Each point is reached from the start by the listed moves, each made 0, 1 or 2 times, or once backwards (-1), plus a little noise. Say if it took an odd or an even number of moves. Then give how often each move was made.
In the rows, 128 means zero.

Moves:
(1): [155 135 106]
(2): [110 144 109]
(3): [142 138 141]
Start: [130 117 132]
Points:
[152 150 103] -> odd (1, 1, 1)
[190 118 143] -> odd (1, -1, 1)
[162 173  63] -> odd (2, 2, 1)

Moves:
(1): [157 127 120 127 114 118 135 125 129]
(2): [124 149 125 108 115 138 125 107 128]
(3): [142 136 152 132 141 131 120 119 128]
(4): [125 134 107 136 139 141 132 125 143]
(5): [138 137 113 113 156 120 134 137  97]
(6): [144 140 134  86 134 151 143 136 152]
Start: [121 132 111 150 124 129 116 133 140]
Points:
[120 147 128 122  99 127 107 116 126] -> even (0, 1, 0, -1, 0, 0)
[153 202  42 140 168 128 117  82  85] -> odd (1, 2, 1, 2, 2, -1)
[209 175 104 146 162  85 111  97  57] -> even (2, 1, 2, 0, 2, -1)
[172 137 130 100 106 129 135 142 149] -> odd (1, 0, 0, -1, 0, 1)
[188 137  99  77  67 161 160 143 219] -> even (2, 0, -1, 0, -1, 2)
[106 130  67 116 184 155 145 177 145] -> even (-1, -1, -1, 1, 1, 1)

Moves:
(1): [150 131 132 137 126 124 121 120 134]
(2): [133 133 125 128 150 132 136 128 134]
(3): [127 144 169 133 127 133 142 124 118]
(4): [120 119 128 152 129 128 118 134 140]
(5): [136  94 139 128 129 124 129 125 126]
(6): [137 121 122 127 116 149 130 147 132]
(7): [134 121 115 142 125 130 140 121 116]
(8): [131 123 124 127 119 108 132 147 137]
(9): [117 131 127 126 117 133 143 114 140]
Start: [135 135 129 135 115 120 140 145 129]
Points:
[153 230 209 116 139 183 188 120 137] -> odd (1, 2, 2, -1, -1, 1, -1, -1, 1)
[166 194 221 117 150  71 182 147 139] -> even (1, 2, 2, -1, 0, -1, -1, 2, 0)
[136 110  43 207  40 168 148 154 173] -> even (1, -1, -1, 2, -1, 2, 2, 0, 2)
[131 124 144 170 130  90 164 199 124] -> even (-1, 1, 1, 1, 0, 0, 1, 2, -1)
[111 157  90 135 108 100 190 172 149] -> odd (-1, 1, 0, 0, -1, 0, 1, 2, 1)

Moves:
(1): [136 126 147 132 142 127 136 144 136 113 126 133]
(2): [125 152 136 115 128 133 139 124 131 128 132 136]
(3): [122 120 138 131 140 117 120 119 128 122 123 135]
(4): [129 141 112 150 144 131 136 127 120 131 146 137]
(5): [125 125 117 117 137 133 155 123 120 123 125 124]
(6): [108 133 138 126 116 150 120 131 122 132 117 122]
(7): [124 129 129 135 121 119 140 129 130 125 125 127]
(8): [113 133 130 125 141 119 131 137 146 118 142 136]
(9): [122 130 130 129 126 142 118 128 148 148 115 147]
(10): [121 132 129 123 123 130 124 139 120 143 130 145]
(11): [133 109 137 138 124 130 122 120 134 131 145 138]
(12): [127 130 129 118 116 131 127 128 132  99 116 142]
Start: [115 120 126 111 120 132 137 103 120 129 127 123]
Points:
[ 84 100 169 104  52 201  92  64 122 218 112 121] -> even (-1, 1, 0, -1, 0, 2, 0, -1, 1, 0, 2, -1)
[ 98 159 151  40  87 187 173 119 153  58  45 130] -> odd (1, 1, -1, -1, 1, 1, 0, 0, 1, -1, -1, 2)
[ 67 124 152 165 166 160  67 131 164 136 122 228] -> even (1, -1, 2, 2, -1, 1, -1, 1, 2, 1, 0, 1)
[109 184 102 119 180  94 224  85 114  59 189 166] -> odd (0, 2, 1, 2, 1, -1, 1, 1, -1, 0, 0, 1)
[102 211 164  94 164  95 182 165 180  33 149 218] -> even (2, 2, 0, 1, -1, -1, 1, 2, 0, 1, -1, 2)

Moves:
(1): [144 132 127 129 131 130 128 130 127 134 134 135 127 123 135 135 126 128
 121 127 127 129]
(2): [124 143 125 127 135 132 131 128 127 126 121 120 124 128 121 126 127 127
 123 133 129 128]
(3): [137 126 139 122 134 124 141 121 123 125 113 125 139 127 129 129 129 139
 143 130 125 129]
(4): [120 125 134 140 133 136 127 128 119 127 130 134 124 121 124 132 120 130
 123 125 127 129]
(5): [133 125 129 118 140 135 137 136 130 139 118 129 139 118 122 126 136 124
 119 122 121 130]
(6): [129 133 132 124 124 140 119 133 132 127 129 125 136 124 130 134 126 120
 131 127 132 130]
(7): [127 126 121 123 127 137 141 125 121 137 133 135 130 123 130 126 125 132
 132 129 131 128]
(8): [126 130 131 131 126 125 126 141 120 129 128 136 128 127 136 125 124 133
 132 134 132 135]
(9): [128 132 136 128 134 128 136 122 142 132 125 133 130 135 125 128 127 126
 130 130 123 139]
(10): [128 129 135 133 128 137 122 128 116 146 132 131 121 137 129 127 137 125
 133 133 124 129]
(11): [124 133 130 125 137 128 130 128 128 123 140 128 128 127 132 126 130 126
 129 128 122 127]
(12): [125 127 118 133 136 129 119 121 130 133 121 142 139 138 140 122 122 134
 134 130 121 124]
(13): [121 128 127 136 132 117 130 131 122 138 123 130 144 138 117 131 118 117
 128 133 114 122]
(14): [128 126 122 126 137 130 129 146 125 130 134 125 130 143 135 139 125 134
 129 117 123 127]
(15): [119 122 132 128 128 129 135 122 125 136 125 116 128 125 154 127 114 123
 131 129 127 125]
(16): [110 132 124 121 128 122 116 119 124 130 128 133 125 119 138 144 132 129
 141 132 118 138]
(17): [130 130 125 140 122 127 141 132 135 121 121 129 131 131 129 125 136 123
 131 129 123 125]
(18): [130 131 122 134 135 137 137 132 139 141 133 117 143 123 126 122 132 154
 126 135 130 134]
(19): [139 135 117 131 132 123 127 123 126 130 130 120 123 125 135 114 126 129
 150 118 131 138]
(20): [130 104 124 132 124 133 127 125 125 118 123 125 118 130 125 129 129 122
 137 147 123 132]
Start: [122 128 139 141 128 120 120 129 123 114 124 135 123 124 134 141 123 136
 124 118 127 117]
Points:
[102 106 124 176 147 191 124 157 108 164  69 176 201 128 119 156 131 180
 162 208  88 147] -> even (0, 1, 1, 1, 1, 2, 1, 2, 0, 1, -1, 2, 1, 0, -1, 1, 1, 2, -1, 2)
[122 208 132 170 236 137 207 117 137 192  83 127 249 131 170  85  79 187
 194 124  70 150] -> even (0, 2, 2, 1, 1, 1, 1, 1, 2, 0, 2, 2, 2, 0, 1, 0, 1, 2, 2, -1)
[143 123 149 152 185 149 142 130 107 203  90 105 178 198 223 100  75 195
 227 108 121 154] -> odd (-1, 0, 2, 0, 0, 1, 0, 1, 2, 2, -1, 2, 0, 2, 2, -1, -1, 1, 2, 0)
[107 116 143 135 147 133 132  86  83 244  71 206 188 132 226 160  84 113
 204 192  60 163] -> odd (2, 0, 1, -1, 1, 1, 2, 2, 2, 2, -1, 2, 2, -1, 2, 2, 0, 0, 0, 1)
[203  89 142 137 184 175 234 186 161 151  90  90 229 126  95 170 118 151
 125 130  78 126] -> odd (2, 0, 2, 0, 2, 2, 1, -1, 1, -1, 0, -1, 2, 2, 0, -1, 1, 2, 0, 2)
[152 160 160 164 173 198 126 182  86 147 170 175 162 152 141 180 132 145
  97  78  99  77] -> even (2, 0, 1, 2, 0, 2, 1, -1, -1, 2, 2, 1, 0, 2, -1, -1, 1, 0, -1, -1)
[197 169 113 119 135 131 142 137 173 120 157 141 147 106 156 118 117  76
 125  47 134 122] -> odd (2, -1, -1, -1, 1, 2, 1, -1, 1, -1, 1, 0, 0, 0, 0, -1, 1, -1, 2, -1)

Moves:
(1): [106 138 140 134 124 131 136 135 122 118 140 126 120 133 120 121 131 120
 127 127 134 130 129 124 135 131]
(2): [132 116 144 133 145 129 136 117 128 101 118 126 118 130 138 140 118 116
 128 137 133 133 113 109 127 120]
(3): [136 141 126 127 142 120 134 121 147 126 129 119 114 130 140 128 126 127
 133 112 128 127 118 124 125 136]
(4): [133 126 137 128 122 134 129 120 131 136 136 135 133 120 128 124 129 121
 122 123 128 124 125 126 130 120]
(5): [126 130 125 127 128 115 124 124 127 121 123 118 128 128 127 133 131 124
 123 128 125 130 124 126 131 120]
(6): [128 130 121 131 118 137 120 137 128 118 125 128 134 143 124 114 132 138
 134 120 140 129 134 125 143 136]
(7): [134 128 134 129 136 129 137 119 134 130 129 116 133 118 122 135 135 126
 126 127 128 117 134 134 131 134]
(8): [137 120 119 132 142 133 126 119 111 113 120 129 129 128 123 137 121 135
 141 141 139 123 134 125 121 127]
(9): [121 123 126 124 129 125 128 142 126 142 133 133 131 126 125 123 140 123
 125 130 122 132 125 119 122 114]
(10): [129 129 118 134 131 125 133 137 131 120 131 128 130 132 129 126 124 138
 125 125 125 121 135 133 127 131]
(11): [123 124 136 133 127 136 129 123 126 127 128 131 120 137 117 126 120 108
 129 136 133 123 119 127 133 131]
(12): [141 136 132 126 133 129 123 129 132 133 132 138 121 123 138 122 126 128
 126 130 130 127 126 131 130 133]
(13): [133 140 132 124 129 125 123 124 119 135 121 119 124 133 142 119 142 118
 128 134 113 118 129 139 122 136]
(14): [132 114 138 127 135 118 120 134 122 137 126 119 129 120 131 126 132 119
 141 134 146 134 111 134 121 127]
(15): [129 120 124 129 125 125 124 131 129 130 129 130 125 129 134 120 136 134
 124 139 130 136 128 131 120 131]
(16): [125 128 115 123 120 141 136 131 132 115 119 122 127 127 146 115 121 119
 117 139 130 120 125 128 133 123]
(17): [133 133 132 128 131 123 122 129 120 122 131 124 122 131 125 129 125 132
 138 130 127 123 121 119 124 139]
(18): [135 143 125 120 123 123 129 121 141 119 124 140 130 136 119 126 117 139
 143 125 123 122 125 124 137 131]
(19): [122 129 138 132 124 126 133 127 114 125 123 110 129 143 122 124 121 116
 133 144 137 129 131 118 118 141]
(20): [135 123 133 132 120 141 129 134 121 134 121 136 126 135 131 121 131 128
 125 136 139 131 121 127 125 120]
(21): [125 130 126 136 120 126 126 134 124 125 122 137 115 134 142 133 135 123
 132 138 115 124 131 116 121 123]
(22): [127 133 136 131 129 135 119 121 121 128 119 132 136 120 115 130 123 127
 128 134 119 118 135 128 121 119]
(23): [138 124 127 120 114 136 118 131 120 127 128 132 132 131 122 126 135 122
 126 133 132 119 136 134 118 134]
(24): [118 125 121 113 122 113 134 124 133 123 120 117 124 122 137 112 118 124
 125 112 141 119 122 132 143 142]
Start: [118 135 127 125 124 131 130 130 131 123 130 133 129 126 119 119 127 138
 133 124 124 132 127 132 126 121]
Points:
[223 115 100 136 137 185  58 207  87 150  86 147  93 151 227  36 209 130
 160 206 143 101  84 135  34 115] -> odd (-1, 0, 2, 0, -1, 2, 0, 1, 2, 1, 0, 1, 2, 2, 2, 2, 2, -1, -1, 2, 1, 1, 1, -1)
[ 87 152 183 122 114 185 135 121  68  86  79 107  96 128 124  97 158  35
 104 205  97  77  88 124 100  77] -> even (2, 1, 0, -1, 1, -1, 1, 0, 1, -1, 1, -1, 2, 0, 0, 2, 1, 0, -1, 2, 0, 2, 1, 0)
[158 131 148 143  73 249 148 155 130  98 116 133 146 221 102  40 111  67
 103 165 154  83 107  74  98 118] -> even (-1, 1, 2, 2, -1, 2, 0, -1, 2, 2, 2, -1, 0, -1, 0, 2, 1, 0, 2, 2, -1, 1, 2, -1)
[ 77 192 216 141 110 149 129 129 119 124 149 167 102 136  98  83 160  44
 126 132  63  86  86  89 181  80] -> even (2, 1, -1, 2, 1, 1, 1, -1, 2, 0, 2, 1, 2, 0, -1, 0, 1, 1, -1, 0, 1, 1, -1, 0)

Moves:
(1): [136 136 124 129 123 132 127 130 122 131 135 107 122 129 137 134 115 142
 126 124 128 136 122 125 121 135 129]
(2): [126 134 140 124 132 122 140 123 123 130 126 125 134 138 130 120 129 117
 143 130 120 131 122 116 119 127 124]
(3): [135 128 143 127 126 134 130 133 118 131 118 128 122 130 117 125 124 122
 130 134 122 127 130 132 131 134 130]
(4): [127 115 143 134 134 119 124 136 136 122 127 124 121 109 131 119 116 134
 133 130 128 120 119 121 117 125 127]
(5): [126 138 133 121 134 133 115 128 138 139 124 127 131 129 124 142 134 114
 127 128 143 127 129 122 115 140 125]
(6): [118 120 125 141 136 136 114 122 123 141 124 126 117 139 128 120 123 123
 141 134 126 121 122 132 133 134 132]
(7): [139 125 115 129 117 133 141 125 131 130 128 119 130 137 115 128 118 119
 128 134 129 124 123 136 133 109 128]
(8): [137 132 124 124 126 131 119 139 129 136 124 126 122 120 137 120 131 126
 142 133 131 137 137 132 135 106 140]
(9): [121 123 130 127 118 140 121 132 129 121 133 132 132 127 124 127 129 129
 128 135 119 123 122 118 118 126 137]
(10): [128 115 137 121 127 136 125 127 133 133 120 131 137 116 142 118 129 134
 129 143 146 128 122 131 129 127 120]
(11): [124 138 130 139 132 109 133 125 130 144 135 135 137 131 132 119 138 139
 136 134 126 121 130 134 138 129 125]
(12): [134 130 129 133 122 134 132 125 131 122 130 133 125 133 133 124 133 128
 137 148 130 125 135 128 120 130 127]
(13): [137 130 134 134 143 127 135 148 114 126 122 127 136 126 125 152 132 125
 126 138 120 118 143 137 129 126 118]
(14): [139 127 123 140 134 140 134 130 133 131 122 121 127 136 127 133 128 137
 131 119 113 135 122 122 136 131 126]
(15): [111 123 133 133 118 135 137 141 120 136 145 116 128 132 129 127 138 133
 128 130 144 136 123 124 128 129 128]
(16): [129 126 132 130 119 122 135 124 128 128 137 134 119 126 132 137 114 120
 128 140 134 123 125 124 127 126 124]
(17): [139 129 122 133 123 126 137 116 122 128 127 122 124 110 128 132 128 127
 126 130 124 130 127 114 125 137 138]
(18): [127 141 119 128 137 131 134 128 119 135 126 138 124 128 117 124 132 133
 135 131 128 131 123 137 119 129 127]
(19): [132 115 140 126 127 127 124 127 129 125 129 124 132 130 135 135 127 131
 137 134 136 135 128 132 124 123 129]
(20): [122 128 136 118 126 120 140 123 123 142 111 125 105 125 134 127 130 132
 118 147 137 135 127 133 132 122 136]
(21): [129 138 130 137 124 128 124 119 130 138 121 124 131 125 120 129 122 133
 133 123 132 127 136 124 124 133 116]
(22): [127 132 130 130 128 126 122 125 124 112 127 125 132 125 124 129 125 128
 126 131 127 147 131 131 136 133 127]
(23): [123 125 124 131 111 129 131 131 138 125 126 127 125 127 134 128 127 133
 128 127 117 128 133 147 128 133 129]
(24): [121 134 140 118 123 136 129 118 126 111 124 127 123 137 131 141 134 133
 134 136 131 124 118 140 135 126 126]
Start: [113 125 131 117 125 127 126 131 122 123 129 126 123 109 123 132 127 148
 114 131 127 125 127 116 138 128 133]
Points:
[ 84  84 233 107 119 197 125 141 127 194  88  89 123 112 151  69 181 156
 223 180 156 141  48  93 152 103 160] -> even (-1, 2, 2, 1, 1, 1, 0, 2, 1, 2, 1, -1, -1, 2, 2, -1, 1, 0, 1, 0, 0, -1, 0, 2)
[ 75 139 132 157 142 167  94 132 116 162 158 106 139 143 112  43 119 192
 163 177 161 136  58 157 135 189 110] -> odd (2, 0, 1, 1, 1, 2, 1, -1, 0, 2, 2, 1, -1, 0, 1, -1, -1, 2, -1, -1, -1, 2, 0, 0)
[154 155  63 120 117  97 196 136 115 208 106 104  60  75 124 132  93 202
  84 129 148 158 130 142 152  63 139] -> even (1, -1, -1, 0, -1, -1, 1, 1, -1, 0, 0, -1, 0, 1, 0, 1, 0, 2, 0, 2, 1, -1, 0, -1)
[107 249 161 128 118 153 143  93 133 123 107 135  85 179 109 186 123 176
 161 161  83 104 114 161  83 227  86] -> even (2, 1, 1, 0, 2, 0, -1, -1, 0, -1, 1, 2, 0, 1, -1, 1, -1, 2, -1, 0, 1, 0, 2, 2)
[110  96 206 106  80 203 145 149 167 114 150  67 168 143 144 174 120 156
 198 145 183 141  71  80  87  71  80] -> odd (0, 2, -1, 1, 1, -1, 1, 1, 1, 1, -1, 0, 0, 2, 2, 1, -1, 0, 2, -1, 2, -1, 0, 2)

Moves:
(1): [140 129 127 126 126 123 127 130 117 131 138 121 124 129 139 126 127 131
 127 135 123 128 121 124 138 126 139]
(2): [127 121 124 131 133 128 120 132 133 129 131 124 135 122 124 134 122 122
 127 136 133 136 138 129 123 124 122]
(3): [132 126 132 131 113 115 128 136 134 138 139 129 123 131 122 119 124 123
 127 124 120 125 133 128 134 132 118]
(4): [136 139 136 134 130 129 128 138 125 118 122 118 120 126 125 133 131 118
 126 137 123 128 118 133 127 135 123]
(5): [123 123 134 123 140 124 134 133 133 125 127 119 126 127 131 126 127 128
 124 128 129 132 137 127 121 127 130]
(6): [131 129 139 131 129 121 120 118 130 134 136 128 135 118 134 135 129 139
 127 122 125 137 125 130 128 130 131]
(7): [128 122 132 143 122 135 136 134 132 135 120 131 125 123 124 125 122 134
 127 130 123 128 129 130 126 132 131]
(8): [130 127 130 128 129 133 126 137 137 137 142 130 135 129 123 124 127 134
 127 124 137 129 132 135 128 131 129]
(9): [134 128 122 133 130 134 128 128 121 129 133 135 127 125 122 133 128 118
 129 123 121 131 132 119 125 135 130]
(10): [130 126 127 126 130 133 125 128 128 131 128 131 124 120 130 126 129 134
 122 126 130 117 125 121 121 129 129]
(11): [127 130 127 125 125 127 130 127 129 122 131 128 134 128 132 122 122 123
 132 131 128 122 134 131 118 129 127]
(12): [133 131 122 144 130 133 124 116 127 131 122 142 128 129 134 121 118 128
 136 115 124 138 132 133 130 115 124]
(13): [130 124 139 132 129 137 128 124 128 138 118 136 135 127 132 123 132 124
 121 141 134 118 124 127 134 139 130]
(14): [129 129 125 136 123 124 133 128 124 134 130 129 122 127 127 130 125 126
 131 121 135 126 135 129 130 125 127]
(15): [128 123 128 124 125 130 131 123 134 136 130 125 126 130 131 128 129 127
 135 128 134 125 118 127 126 127 122]
(16): [123 132 123 134 138 132 133 118 117 125 134 139 135 130 132 141 133 122
 121 127 115 133 135 130 124 122 123]
(17): [125 126 124 130 131 129 129 130 135 136 128 127 127 128 135 125 134 128
 135 128 128 124 125 124 132 123 130]
(18): [142 130 134 134 124 122 124 125 133 125 126 129 128 133 132 136 120 129
 119 122 124 122 127 125 127 131 140]
(19): [133 117 133 119 122 133 134 129 135 125 132 133 124 128 120 127 130 128
 134 129 131 125 127 130 131 116 135]
(20): [126 131 125 128 132 133 131 114 134 121 133 129 130 128 130 119 131 119
 125 137 135 125 117 129 127 134 139]
(21): [126 118 130 129 120 130 134 125 125 116 131 123 123 130 135 121 126 127
 125 126 134 125 129 124 134 130 131]
(22): [132 123 128 140 123 125 129 133 124 130 129 135 136 141 111 125 128 132
 146 139 134 128 128 124 129 135 110]
(23): [132 124 137 132 124 129 123 130 126 132 132 120 131 136 122 115 131 129
 123 123 127 119 129 135 130 131 129]
(24): [127 130 128 129 126 123 122 135 130 128 133 129 132 133 136 130 136 126
 122 126 131 133 121 129 121 127 135]
Start: [128 137 132 133 118 131 124 125 134 130 129 110 126 128 137 144 115 121
 132 129 126 128 132 136 120 120 120]
Points:
[156 108 163 249 108 104 136  84  96 184 194 128 146 134 137 107  87 111
  93 120  93 165 185 147 154 156 130] -> even (2, 1, 2, -1, 2, 2, 2, 0, 1, -1, -1, 1, 1, 2, -1, 2, -1, 0, -1, 2, 1, 1, 2, 0)
[145  72 173 200  86 193 179 165 132 144 117 142 104 169  93  91 146 100
 159 138 106  79 117 134 108 131  52] -> odd (-1, -1, 1, 2, 1, -1, 2, 0, 1, 2, 0, 1, 1, -1, 2, 2, 1, -1, 2, -1, 2, 2, 2, 1)
[180 124 181 115 103  89 110 119 160 132 144  89 149 112 159 154  79  89
 106 203 130 117 127 124 120 149 171] -> even (2, 2, 1, 0, 1, 1, 0, -1, 0, -1, 2, -1, 2, 0, 0, -1, -1, 2, 1, 1, -1, 0, -1, 0)
[161 120 148 189  86 149 116 176 123 146 168 119 157 163 131 110 142  67
 164 199 139 125 101 121 147 180  87] -> odd (1, 1, 1, 2, -1, 0, 0, 1, 2, -1, 1, 0, 2, -1, 0, 0, 2, -1, 0, 0, 2, 2, 0, 2)
[168  94 127 147 138 171 148 125 159 155 136 107  79 119 183 112  87 128
 129 100 107 120 129 111 147  80 175] -> odd (2, 0, 0, 0, 2, -1, 1, 1, 1, 1, -1, 2, 0, -1, 1, 0, 2, 1, 1, 0, 1, -1, 0, -1)
[124 119 121 167 166 174 112  91 117 106 159 175 184  94 146 166  70  93
 114 103 111 171 231 133  78 113  83] -> even (-1, 2, 0, 0, 1, 1, -1, 2, 2, 1, 2, 2, 1, -1, -1, 2, -1, 0, 0, -1, 2, 0, -1, -1)
[187 131 175 189  71 138 143 164 151 180 138 134 115 168  56 134 105  51
 147 139 137  91 136 151 127 174  69] -> even (-1, 0, 2, 2, 0, -1, 0, 1, 2, -1, 0, 0, 2, 2, 2, 0, -1, 1, 1, 0, -1, 1, 1, 0)

Moves:
(1): [147 120 136 138 141 117 140 133 135 129 115 133 129 133 128 134 126 129
 139 125 144 130 124 113]
(2): [138 134 125 126 141 128 141 126 126 127 125 128 116 136 129 126 125 128
 121 123 130 119 128 122]
(3): [137 126 134 131 116 123 127 139 126 130 134 137 129 120 123 127 129 138
 133 137 124 125 134 147]
(4): [130 119 134 131 126 127 134 124 122 114 123 136 133 131 143 126 129 119
 137 121 130 126 123 134]
(5): [126 120 130 121 136 127 139 124 116 132 129 127 127 120 128 126 130 138
 121 135 138 128 142 128]
(6): [123 121 127 120 138 140 144 112 124 132 144 120 133 129 127 134 120 127
 136 134 135 125 139 143]
(7): [122 124 121 121 124 129 112 147 135 117 117 132 142 132 125 131 132 133
 119 115 121 119 107 133]
(8): [127 135 126 126 133 136 123 135 130 137 123 127 126 120 132 134 131 133
 134 119 126 116 142 125]
(9): [119 126 131 132 126 118 136 121 134 124 131 132 127 125 136 118 118 130
 127 135 124 122 123 131]
(10): [125 127 127 137 120 123 140 126 130 131 122 120 114 125 129 136 124 121
 115 127 135 124 131 122]
(11): [136 129 120 123 126 124 139 123 126 132 131 125 126 125 127 123 134 126
 134 124 131 128 121 119]
(12): [117 130 132 118 128 111 112 132 130 127 118 129 130 137 122 134 131 119
 137 132 130 128 121 130]
(13): [128 137 120 130 134 134 114 130 123 133 128 118 127 129 128 124 126 141
 133 123 141 137 129 134]
(14): [128 127 134 127 120 119 117 141 126 126 137 113 138 136 135 131 134 128
 129 114 120 125 118 121]
(15): [131 141 128 124 133 131 133 119 133 133 125 125 123 120 135 138 139 125
 122 134 120 135 124 128]
(16): [130 138 113 134 126 123 122 129 130 128 125 134 126 131 125 149 129 141
 123 126 127 126 133 108]
(17): [130 123 140 127 125 123 141 107 135 113 128 121 124 124 117 122 129 132
 124 131 132 125 131 126]
(18): [123 118 121 128 144 134 118 128 132 146 125 123 118 129 134 134 138 135
 133 116 123 125 135 135]
(19): [113 118 129 126 121 130 136 136 127 122 119 130 131 135 129 128 130 139
 138 132 123 134 131 126]
(20): [133 123 125 132 127 134 126 122 138 133 134 124 136 138 131 121 136 140
 125 136 133 120 142 132]
(21): [122 116 139 113 123 127 137 120 137 129 125 126 124 130 141 124 121 132
 130 121 131 133 134 133]
(22): [123 132 121 136 139 130 140 124 135 122 143 133 126 130 128 119 136 135
 124 113 135 133 133 128]
(23): [128 125 127 133 120 111 138 125 130 122 115 128 141 136 121 120 119 120
 130 117 118 129 130 134]
(24): [141 123 109 124 136 131 133 133 138 119 129 112 117 129 132 131 125 125
 121 138 131 138 143 123]
Start: [125 139 122 111 109 119 128 119 124 138 135 121 144 110 122 114 142 150
 121 127 118 122 123 143]
Points:
[155 137  65  80 188 148  44 205 129 210 102 119  67  96 133 127 142 221
 129 163 123  93 215 176] -> odd (0, 2, 2, -1, 1, -1, 0, 2, 1, -1, -1, 1, 1, -1, -1, 0, -1, 2, 0, 0, 0, -1, -1, 2)
[161 147  67  82 113 106 194  88 120 127 134  32 115 122 126 188 172 110
  79  88  73  69 111 112] -> even (-1, 2, 0, 1, 0, 2, 1, 0, -1, 2, 2, 0, -1, 2, 2, 1, 1, 1, 0, 0, -1, -1, 1, 1)
[165 108 120 129 152 135 127 144 144 134  89  58 119 166 119 128 148 140
 122 102 128  80 150 107] -> odd (1, 2, -1, 0, -1, 0, 0, 1, -1, 1, -1, 0, 0, 1, -1, -1, 1, 1, 1, 1, -1, -1, 0, 1)
[141 134 112  98 122  85 154 143 134  92 130  81  86 116  80  71 163 195
 174 114 173 171 183 150] -> odd (0, 1, 2, 0, 0, -1, -1, 1, -1, 0, 1, 2, 2, 0, -1, -1, 2, 0, 2, -1, 0, 2, 0, 2)
[ 91 167  82  53  66  93   7 150 162 156  93 139 167  92 168 159 199 214
 140 129  69  96  68 154] -> odd (-1, -1, 1, 1, 0, -1, 2, 1, 2, -1, 2, 2, 1, 0, 2, 2, 0, 1, 0, 1, 1, -1, -1, 0)
[100  98  80  91 149 133  98 104 174 111 122  82 106 137 173  96 181 215
  80 166 115 115 152 177] -> even (-1, 1, 0, 1, 1, -1, 1, -1, 2, 0, -1, 1, 1, 0, 1, 0, 1, 2, 1, 2, 0, 0, -1, 2)
[149 109 118 110 181 155 225  90 119 121 177  46 130 156 206  72 109 159
 195  39 179 111 163 135] -> odd (1, 2, -1, 2, -1, 2, -1, 2, 1, 0, 1, -1, 2, 2, -1, -1, 0, 0, 1, 0, 1, 1, 0, 1)
[ 68 114  63  76 140 103 135 139 203 129  73 141 128 174 157 151 209 222
  98  35  90 113 109  82] -> even (0, 1, -1, 0, 0, -1, 2, 0, 0, 0, 1, 1, -1, 0, 1, 2, 0, 2, 2, 1, 2, 2, 0, 0)
[102 103  16  69 117 115 136 129 140 126 106 104 109 122 145 179 131 153
  69 125 134 124 144 138] -> odd (-1, 0, 0, 1, 1, 1, 2, -1, 0, 2, 1, 1, 0, -1, 0, 2, -1, 1, 0, 0, 1, 0, 0, 2)
[175  98  91 148 160 140 114 165 196 155 114 162 167  97 185  82 189 223
 138 124 112 125 121 213] -> odd (2, -1, 2, 1, 0, -1, 2, 0, 2, -1, 0, -1, 1, -1, 2, -1, -1, 2, 0, 2, 0, 1, 0, 1)
[145 135  71 182 133 138 193 118 136 146 154 113 110 123  78  91 153 195
  95 113 197 144 159 109] -> even (1, 0, 0, -1, 0, 0, 0, -1, -1, 2, 1, -1, 1, -1, -1, 0, 0, 0, 1, 1, -1, 2, 0, 0)
